Every row gives one point. Each copy is the shape, with its points in the same order, turned, moved and blurred by noise. Some copies are also mirrored. Which?

Shape:
[[-0.41  0.02 -0.01]
 [-0.34 -0.34  0.10]
 [ 0.08 -0.07  0.15]
 [-0.31  0.01  0.34]
 [-0.09  0.09 -0.08]
 [ 0.33 -0.36 -0.58]
 [-0.31 -0.05  0.48]
 [ 0.48 -0.40 -0.49]
 [-0.28 -0.37 -0.28]]
Copy 1, 9 rows:
[[-0.10 -0.28 -0.03]
 [-0.36  0.01  0.09]
 [ 0.12 -0.01  0.33]
 [-0.14 -0.37  0.29]
 [ 0.16 -0.14  0.03]
 [ 0.34  0.65 -0.07]
 [-0.21 -0.31  0.44]
 [ 0.35  0.70  0.01]
 [-0.11  0.23 -0.15]]
Copy 1 is: mirrored
Copy 2 (9 x 3):
[[-0.40  0.08  0.34]
 [-0.54 -0.07  0.00]
 [ 0.02 -0.04 -0.01]
 [-0.32 -0.30  0.30]
 [-0.14  0.19  0.25]
 [-0.07  0.64 -0.41]
 [-0.26 -0.42  0.30]
 [ 0.07  0.54 -0.50]
 [-0.54  0.28 -0.07]]
Copy 2 is: only turned

Shape, 10 rows:
[[ 0.09  0.31 -0.31 -0.05 -0.14  0.00]
 [-0.45  0.02 -0.02 -0.23 -0.48  0.21]
 [-0.41 -0.18  0.31 -0.46 -0.20  0.11]
 [ 0.60  0.07 -0.12  0.09  0.14  0.29]
 [ 0.04 -0.63 -0.28 -0.48  0.31 -0.33]
 [ 0.21  0.13 -0.42  0.25  0.11  0.40]
 [ 0.46  0.16 -0.53 -0.09 -0.17  0.25]
 [ 0.10 -0.64  0.00 -0.54  0.20 -0.29]
 [-0.26  0.00  0.12 -0.06 -0.23 -0.29]
 [ 0.11  0.33 -0.20 -0.21  0.15  0.29]]
Copy 1:
[[ 0.56  0.02 -0.10 -0.01  0.06 -0.05]
 [ 0.36  0.00  0.17 -0.12  0.54  0.44]
 [-0.03 -0.10  0.19 -0.39  0.64  0.30]
 [ 0.08  0.01 -0.39  0.02 -0.48  0.08]
 [-0.16 -0.89  0.25 -0.12  0.09 -0.15]
 [ 0.33 -0.10 -0.35  0.34 -0.23  0.26]
 [ 0.64 -0.20 -0.26 -0.08 -0.36  0.17]
 [-0.33 -0.69  0.33 -0.38  0.08 -0.07]
 [ 0.20  0.10  0.37 -0.03  0.39 -0.05]
 [ 0.32 -0.05 -0.48 -0.05  0.11  0.05]]
Copy 1 is: mirrored
Copy 2 (10 x 6):
[[-0.03 -0.16 -0.23 -0.34 -0.21  0.01]
 [-0.66 -0.08  0.01  0.07 -0.13 -0.07]
 [-0.50 -0.25  0.39  0.21  0.09 -0.11]
 [ 0.31  0.14  0.02 -0.63  0.24 -0.05]
 [-0.02 -0.84  0.03 -0.10  0.68  0.16]
 [ 0.12  0.25 -0.28 -0.45  0.09  0.27]
 [-0.05 -0.06 -0.28 -0.80  0.02  0.04]
 [-0.06 -0.76  0.24 -0.08  0.66 -0.06]
 [-0.13 -0.33 -0.07  0.24 -0.07 -0.28]
 [ 0.05 -0.04  0.12 -0.42 -0.15  0.24]]
Copy 2 is: mirrored

Shape:
[[ 0.13  0.10 -0.02  0.34  0.24  0.27  0.28 -0.23]
 [ 0.10  0.28 -0.29  0.27  0.07  0.31 -1.12  0.32]
 [-0.10 -0.19  0.07  0.02  0.31 -0.07  0.21 -0.05]
 [-0.07 -0.11  0.04 -0.05 -0.50 -0.69  0.09 -0.19]
 [-0.01 -0.20  0.19  0.27  0.28  0.29 -0.08 -0.09]
 [-0.33  0.30  0.27  0.35  0.19 -0.71 -0.11  0.22]
 [-0.16  0.11 -0.06  0.30  0.24 -0.33  0.26  0.13]
 [-0.06  0.15  0.31 -0.30  0.14 -0.58  0.22  0.78]
 [-0.32  0.00  0.32 -0.28 -0.42  0.31 -0.27 -0.09]
 [ 0.13  0.12 -0.03  0.28  0.11  0.36  0.17 -0.22]
 [-0.05 -0.22  0.27  0.42 -0.06  0.29  0.30  0.18]
 [ 0.20  0.08  0.35  0.26  0.22 -0.59  0.28 -0.24]]
Copy 1, 12 rows:
[[-0.41 -0.02 -0.12  0.04  0.28  0.05  0.04 -0.42]
 [ 0.07  0.07 -0.46  0.30  1.04  0.11  0.47  0.69]
 [ 0.11 -0.22  0.09 -0.01  0.04 -0.10  0.10 -0.26]
 [ 0.52  0.17 -0.66  0.30 -0.32 -0.29 -0.11 -0.15]
 [-0.12 -0.36 -0.10  0.12  0.37  0.19  0.01 -0.15]
 [ 0.27 -0.11 -0.27  0.75 -0.07 -0.38  0.65 -0.18]
 [ 0.01 -0.05 -0.12  0.17 -0.03 -0.31  0.50 -0.29]
 [ 0.56  0.17  0.27  0.44 -0.41  0.17  0.71 -0.03]
 [ 0.08 -0.09 -0.19  0.46 -0.01  0.14 -0.41  0.50]
 [-0.41  0.01 -0.18  0.07  0.28  0.09 -0.02 -0.25]
 [-0.31 -0.37 -0.23  0.06 -0.15  0.28  0.19 -0.10]
 [ 0.22 -0.01 -0.29  0.51 -0.02 -0.15  0.18 -0.75]]
Copy 1 is: only turned
Copy 2 (12 x 8):
[[-0.23  0.08 -0.19  0.41 -0.44  0.16 -0.14 -0.03]
 [-0.11 -0.17 -0.49  0.25  1.00  0.39 -0.32  0.13]
 [-0.31 -0.23  0.04  0.18 -0.25 -0.22  0.06 -0.16]
 [ 0.14  0.23  0.32 -0.47 -0.08 -0.39 -0.29 -0.26]
 [-0.45 -0.23  0.00  0.31 -0.16  0.13 -0.20  0.10]
 [-0.32  0.26  0.08  0.23  0.31 -0.81 -0.14 -0.02]
 [-0.22  0.12 -0.19  0.20 -0.14 -0.51 -0.03 -0.11]
 [-0.05 -0.05  0.08 -0.09  0.14 -0.85  0.62  0.27]
 [-0.52  0.08  0.27 -0.38  0.21  0.40  0.07  0.00]
 [-0.24  0.10 -0.15  0.31 -0.34  0.26 -0.12  0.00]
 [-0.54 -0.07 -0.17  0.00 -0.42 -0.05 -0.14  0.41]
 [ 0.01  0.16  0.37  0.36 -0.31 -0.56 -0.23 -0.03]]
Copy 2 is: only turned

Shape (17 x 11):
[[ 0.11  0.06  0.26 -0.44 -0.04 -0.19  0.78  0.31 -0.26  0.29  0.10]
 [ 0.33 -0.15 -0.44 -0.35  0.05 -0.12 -0.45 -0.26  0.27 -0.34  0.36]
 [-0.34  0.14 -0.36 -0.42  0.27  0.21  0.42  0.57 -0.21  0.24 -0.25]
 [-0.21 -0.08  0.06 -0.45  0.18  0.35  0.31  0.13  0.13 -0.04 -0.28]
 [ 0.03 -0.77  0.49  0.37 -0.21 -0.17  0.01 -0.12  0.13 -0.32 -0.21]
 [-0.11 -0.21  0.52  0.32 -0.45 -0.28 -0.07 -0.17 -0.29 -0.54  0.08]
 [-0.13  0.10  0.19 -0.59  0.36 -0.05  0.08  0.35 -0.08  0.46 -0.25]
 [-0.27  0.28  0.20 -0.23  0.51  0.11  0.54  0.39 -0.04 -0.02  0.09]
 [ 0.36 -0.31  0.26  0.42 -0.17 -0.29  0.09 -0.16  0.36 -0.55 -0.18]
 [ 0.17 -0.30 -0.44  0.06  0.28 -0.33 -0.02 -0.46 -0.01 -0.19  0.06]
 [ 0.50 -0.27 -0.34  0.46  0.03  0.06 -0.45 -0.15  0.03 -0.07  0.24]
 [-0.47 -0.16  0.20 -0.38  0.34  0.08  0.44  0.26  0.14  0.37  0.38]
 [-0.29  0.30  0.14 -0.22  0.09  0.06  0.37  0.17  0.21  0.27  0.00]
 [ 0.39  0.12 -0.30  0.02  0.00  0.22 -0.10 -0.56  0.03  0.12 -0.06]
 [ 0.31  0.09 -0.52  0.03  0.33  0.07 -0.25 -0.77 -0.24 -0.01 -0.18]
 [-0.25 -0.16  0.10 -0.34 -0.18  0.17  0.63  0.21 -0.09  0.11  0.16]
 [ 0.10 -0.07  0.31 -0.37  0.36  0.34  0.40  0.16 -0.26 -0.03  0.04]]
Copy 1 (17 x 11):
[[ 0.28 -0.32  0.34 -0.02  0.49  0.45  0.54  0.11 -0.45  0.14  0.33]
 [ 0.77  0.11 -0.40 -0.26 -0.08 -0.17  0.11 -0.01  0.41 -0.14 -0.37]
 [-0.02  0.04 -0.24 -0.11  0.45  0.94  0.01  0.17 -0.43 -0.02  0.07]
 [ 0.10  0.10 -0.05 -0.25  0.30  0.40 -0.06 -0.44 -0.39  0.03  0.03]
 [-0.30  0.10 -0.04 -0.14  0.11 -0.85  0.22 -0.24 -0.21  0.24 -0.08]
 [-0.29 -0.21  0.22  0.17  0.03 -0.62  0.41 -0.08 -0.10 -0.25 -0.35]
 [ 0.00 -0.14  0.17 -0.44  0.04  0.76  0.04 -0.03 -0.12  0.25  0.19]
 [-0.02 -0.37  0.10 -0.05  0.76  0.68  0.01 -0.18 -0.07  0.05 -0.04]
 [ 0.00  0.08 -0.18  0.18  0.16 -0.64  0.46 -0.37  0.09  0.39 -0.31]
 [ 0.41 -0.34 -0.63 -0.06  0.07 -0.38  0.04  0.11  0.08  0.11 -0.09]
 [ 0.33  0.32 -0.36  0.22  0.01 -0.44 -0.08  0.29  0.45  0.06 -0.09]
 [-0.04 -0.18  0.08 -0.54  0.72  0.43  0.07 -0.08 -0.02 -0.27  0.40]
 [-0.06 -0.12  0.02 -0.09  0.33  0.58  0.27 -0.31  0.06 -0.13  0.27]
 [ 0.47  0.03 -0.39  0.29 -0.23 -0.05 -0.13 -0.18  0.16 -0.02  0.27]
 [ 0.57 -0.23 -0.66  0.30 -0.36 -0.06 -0.40 -0.02  0.12  0.07  0.04]
 [ 0.11  0.03  0.07 -0.15  0.55  0.24  0.33 -0.15 -0.51 -0.32  0.26]
 [ 0.25 -0.14  0.34 -0.06  0.59  0.29 -0.27 -0.11 -0.31  0.11  0.05]]
Copy 1 is: mirrored
Copy 2, 17 rows:
[[-0.24  0.23  0.18  0.11 -0.04 -0.25  0.41  0.62 -0.04  0.53 -0.13]
 [-0.08 -0.14 -0.17 -0.32  0.52  0.10 -0.15 -0.58 -0.15 -0.07  0.43]
 [-0.47 -0.36  0.11 -0.19  0.04 -0.07  0.18  0.70  0.08 -0.21 -0.52]
 [-0.06 -0.31  0.23 -0.15  0.19 -0.18  0.25  0.10  0.31  0.09 -0.52]
 [ 0.63 -0.13 -0.33  0.23 -0.22 -0.53 -0.11 -0.34  0.56  0.37  0.23]
 [ 0.67 -0.03 -0.09 -0.13 -0.61 -0.36 -0.11 -0.28  0.05  0.43  0.21]
 [-0.16 -0.17  0.58  0.17  0.16  0.13  0.02  0.50  0.20  0.01 -0.26]
 [-0.55 -0.09  0.32  0.17 -0.28 -0.15  0.22  0.12  0.00  0.19 -0.41]
 [ 0.33  0.18 -0.23  0.12 -0.09 -0.76 -0.17 -0.51  0.32  0.20  0.23]
 [-0.01 -0.34 -0.35  0.04  0.32 -0.33 -0.45 -0.25 -0.26  0.27  0.23]
 [ 0.28  0.09 -0.61  0.16  0.13 -0.07 -0.23 -0.43 -0.22 -0.30  0.22]
 [-0.45 -0.11  0.09  0.19 -0.01  0.36  0.14  0.21  0.35  0.48 -0.41]
 [-0.30  0.18  0.26 -0.10 -0.10 -0.02 -0.06  0.21  0.17  0.18 -0.50]
 [ 0.26  0.18 -0.13 -0.10  0.51 -0.18 -0.23 -0.28 -0.42 -0.04 -0.28]
 [ 0.28 -0.30 -0.12 -0.01  0.55 -0.24 -0.53 -0.29 -0.76 -0.06 -0.18]
 [-0.08  0.00 -0.10 -0.16 -0.08 -0.12  0.36  0.37  0.25  0.46 -0.33]
 [-0.09 -0.23  0.19  0.29  0.04 -0.10  0.56  0.14 -0.03  0.19 -0.36]]
Copy 2 is: only turned
Copy 3, 17 rows:
[[ 0.55 -0.01  0.17 -0.50 -0.07  0.15  0.57 -0.19  0.14  0.21  0.58]
 [ 0.05 -0.30 -0.48 -0.36  0.04  0.12 -0.71  0.01 -0.09 -0.11 -0.21]
 [-0.17 -0.18 -0.12 -0.53  0.43  0.17  0.71 -0.05  0.50  0.24  0.26]
 [-0.10  0.10 -0.14 -0.50 -0.07  0.48  0.28  0.09  0.58  0.08  0.13]
 [-0.20 -0.24  0.20  0.02 -1.05  0.23 -0.03  0.21  0.03 -0.28  0.09]
 [-0.06  0.00  0.44 -0.24 -0.65  0.11  0.03  0.00 -0.31 -0.71 -0.03]
 [ 0.02  0.09  0.23 -0.55  0.20  0.09  0.26  0.28  0.40  0.52  0.28]
 [ 0.17  0.05  0.24 -0.14  0.37  0.51  0.46  0.03  0.45  0.02  0.35]
 [ 0.05 -0.29  0.09  0.06 -0.77  0.05 -0.36 -0.03  0.29 -0.57  0.19]
 [-0.24 -0.37 -0.12 -0.07 -0.18  0.14 -0.47 -0.47 -0.03  0.07  0.02]
 [-0.13 -0.18 -0.42  0.30 -0.22 -0.32 -0.36 -0.02 -0.15 -0.18 -0.22]
 [ 0.05  0.06 -0.03 -0.24  0.17  0.70  0.40  0.27  0.01  0.34  0.58]
 [-0.02  0.24  0.00 -0.36  0.18  0.26  0.24  0.11  0.32  0.00  0.62]
 [-0.14  0.33 -0.41 -0.16 -0.14 -0.18 -0.38 -0.40  0.17  0.01 -0.01]
 [-0.39  0.17 -0.22 -0.12  0.01 -0.16 -0.53 -0.66  0.17  0.14 -0.30]
 [ 0.15  0.03 -0.17 -0.49 -0.15  0.44  0.60 -0.06  0.07 -0.01  0.42]
 [ 0.33  0.16  0.08 -0.18 -0.05  0.42  0.41 -0.04  0.36  0.20 -0.07]]
Copy 3 is: only turned
Copy 4 (17 x 11):
[[-0.03  0.34  0.22  0.04 -0.47 -0.51  0.64  0.10 -0.29 -0.08 -0.05]
 [-0.23 -0.16 -0.49 -0.52  0.40 -0.27  0.09  0.02  0.65 -0.34 -0.08]
 [-0.16  0.61 -0.27 -0.24 -0.67 -0.43  0.09  0.33 -0.02  0.46 -0.03]
 [-0.14  0.57 -0.11 -0.49 -0.25 -0.11  0.31  0.20  0.08  0.24 -0.46]
 [ 0.01 -0.11  0.25 -0.15  0.30  0.71  0.33  0.54  0.06 -0.31 -0.32]
 [-0.17  0.14  0.21 -0.09  0.16  0.75  0.21  0.01  0.02 -0.58  0.16]
 [-0.53  0.30  0.18 -0.33 -0.58 -0.43  0.29  0.25  0.15  0.27 -0.23]
 [-0.29  0.78  0.13  0.04 -0.10 -0.38  0.28  0.10 -0.04  0.37 -0.06]
 [-0.05 -0.04  0.04  0.04  0.51  0.35  0.03  0.33 -0.03 -0.56 -0.43]
 [-0.31 -0.31 -0.59  0.01  0.29 -0.01  0.26  0.16  0.24 -0.04 -0.10]
 [ 0.10 -0.55 -0.23 -0.23  0.38  0.04 -0.29  0.03  0.31 -0.05  0.01]
 [-0.07  0.52  0.23 -0.02 -0.28 -0.33  0.65  0.21  0.47  0.47  0.00]
 [-0.17  0.55  0.13  0.09 -0.39 -0.24  0.24 -0.05  0.30  0.14 -0.30]
 [-0.07 -0.33 -0.42 -0.25  0.05 -0.04  0.00 -0.41  0.17  0.06 -0.41]
 [-0.47 -0.46 -0.73 -0.30  0.14  0.03  0.00 -0.36  0.08  0.23 -0.26]
 [ 0.24  0.50  0.01 -0.13 -0.39 -0.14  0.60  0.11  0.04  0.03 -0.06]
 [-0.12  0.40  0.17 -0.42 -0.01 -0.26  0.46  0.02 -0.23  0.31 -0.08]]
Copy 4 is: only turned
